Each row is a point. A path goes straight from each point to the next, and from the last back to the first. The post is the endless flat space through its rows: a point in 2 columns, a line in 3, a plane in 4, and so on, so that a path can go around it. Count how often the path circles the post. Going back the other way cancels.

Post:
| -0.03 | +0.02 | -0.31 |
| -0.03 | -0.16 | +0.30 |
Path:
| -0.18 | +0.25 | -0.04 |
| +0.10 | -0.10 | +0.50 |
| +0.34 | -0.07 | -0.27 |
| -0.10 | +0.21 | -0.30 |
| -0.30 | +0.17 | -0.14 |
| -0.18 | -0.33 | +0.73 |
| +0.01 | -0.32 | +0.37 |
| +0.27 | -0.19 | -0.10 |
| +0.09 | +0.16 | -0.08 |
| -0.30 | +0.19 | -0.11 |
| -0.27 | -0.04 | +0.03 |
| -0.12 | -0.24 | -0.51 |
| +0.11 | -0.27 | +0.26 |
| +0.12 | +0.00 | -0.13 |
| -0.09 | +0.23 | +0.04 |
| -0.31 | +0.18 | -0.56 |
| -0.25 | -0.09 | -0.26 |
| +0.24 | -0.13 | -0.61 |
| +0.47 | -0.12 | -0.24 |
| -0.04 | +0.13 | +0.28 |
| -0.45 | +0.20 | -0.03 |
| -0.21 | -0.07 | +0.05 |
| +0.02 | -0.28 | -0.10 |
| +0.01 | -0.24 | +0.07 |
| -0.12 | -0.10 | -0.15 |
| -0.21 | -0.18 | +0.73 |
| -0.12 | +0.06 | +0.31 |
| +0.25 | -0.19 | +0.64 |
| +0.17 | -0.46 | +0.65 |
| -0.03 | -0.18 | -0.40 |
| -0.36 | -0.16 | +0.66 |
Times around: 2

Post (7 x 8):
| -0.49 | -0.23 | +0.27 | -0.16 | +0.11 | +0.60 | +0.01 | -0.09 |
| +0.09 | -0.03 | +0.42 | -0.13 | +0.35 | +0.26 | +0.15 | -0.19 |
| -0.30 | +0.10 | -0.26 | +0.31 | -0.23 | +0.00 | +0.13 | +0.02 |
| +0.46 | +0.41 | -0.24 | -0.06 | -0.17 | -0.35 | -0.11 | +0.03 |
| -0.30 | +0.06 | +0.01 | +0.12 | +0.18 | +0.43 | +0.05 | +0.01 |
| +0.42 | +0.64 | +0.21 | -0.06 | -0.25 | -0.32 | -0.03 | +0.07 |
| +0.00 | -0.02 | -0.15 | +0.29 | -0.25 | +0.04 | -0.23 | +0.19 |
Path (31 x 8):
| +0.22 | +0.33 | -0.25 | +0.22 | -0.36 | +0.04 | -0.08 | +0.07 |
| -0.21 | -0.10 | +0.16 | +0.17 | -0.04 | +0.20 | -0.01 | -0.23 |
| +0.34 | -0.18 | -0.10 | -0.21 | +0.12 | -0.25 | -0.48 | -0.07 |
| -0.40 | +0.62 | -0.09 | +0.22 | -0.24 | -0.41 | +0.27 | +0.16 |
| -0.20 | -0.55 | +0.26 | -0.35 | +0.16 | +0.45 | +0.03 | +0.18 |
| +0.18 | +0.36 | -0.30 | +0.46 | -0.27 | -0.15 | +0.41 | +0.04 |
| +0.16 | +0.46 | +0.48 | -0.11 | -0.21 | +0.05 | -0.04 | -0.23 |
| -0.49 | +0.13 | +0.45 | +0.26 | +0.08 | +0.51 | -0.20 | -0.17 |
| +0.21 | +0.31 | +0.25 | +0.14 | +0.42 | +0.10 | -0.24 | +0.20 |
| -0.06 | -0.11 | -0.12 | +0.17 | -0.25 | -0.10 | +0.04 | +0.23 |
| -0.29 | +0.46 | -0.41 | +0.13 | +0.13 | +0.21 | +0.10 | +0.27 |
| -0.71 | +0.74 | +0.39 | +0.62 | +0.71 | +0.26 | +0.73 | -0.13 |
| -0.09 | +0.36 | -0.15 | +0.16 | +0.50 | +0.03 | +0.12 | -0.40 |
| +0.17 | +0.23 | -0.13 | -0.41 | +0.29 | +0.07 | -0.04 | -0.12 |
| +0.07 | -0.12 | -0.26 | -0.40 | +0.02 | -0.02 | -0.10 | +0.06 |
| -0.72 | +0.53 | -0.60 | -0.11 | -0.40 | +0.14 | +0.32 | -0.04 |
| -0.08 | +0.33 | -0.18 | +0.26 | -0.54 | -0.08 | +0.08 | -0.04 |
| +0.11 | -0.31 | +0.16 | +0.02 | +0.23 | +0.09 | +0.37 | -0.35 |
| +0.45 | +0.26 | -0.02 | -0.21 | -0.14 | +0.07 | -0.27 | +0.30 |
| -0.31 | +0.42 | -0.01 | -0.04 | +0.28 | +0.11 | +0.43 | -0.12 |
| -0.49 | +0.07 | +0.58 | -0.09 | -0.04 | +0.14 | -0.01 | -0.18 |
| -0.06 | +0.53 | +0.03 | +0.10 | +0.10 | -0.03 | +0.24 | -0.36 |
| -0.04 | +0.27 | +0.21 | -0.06 | -0.52 | -0.24 | -0.34 | +0.05 |
| +0.13 | +0.51 | -0.16 | +0.19 | -0.30 | -0.28 | -0.07 | +0.35 |
| +0.15 | -0.11 | -0.21 | -0.07 | -0.11 | +0.26 | -0.12 | +0.37 |
| +0.43 | -0.02 | +0.02 | +0.09 | +0.00 | -0.03 | +0.10 | +0.03 |
| -0.34 | -0.17 | +0.39 | -0.20 | -0.56 | +0.08 | -0.09 | +0.16 |
| +0.63 | +0.08 | +0.09 | +0.32 | +0.28 | +0.13 | -0.54 | +0.43 |
| +0.11 | +0.46 | +0.09 | +0.24 | +0.11 | -0.18 | +0.20 | -0.05 |
| -0.34 | +0.25 | +0.25 | +0.10 | -0.02 | +0.19 | +0.10 | +0.45 |
| -0.14 | -0.18 | -0.02 | -0.08 | +0.00 | +0.47 | -0.11 | +0.11 |
Times around: 2
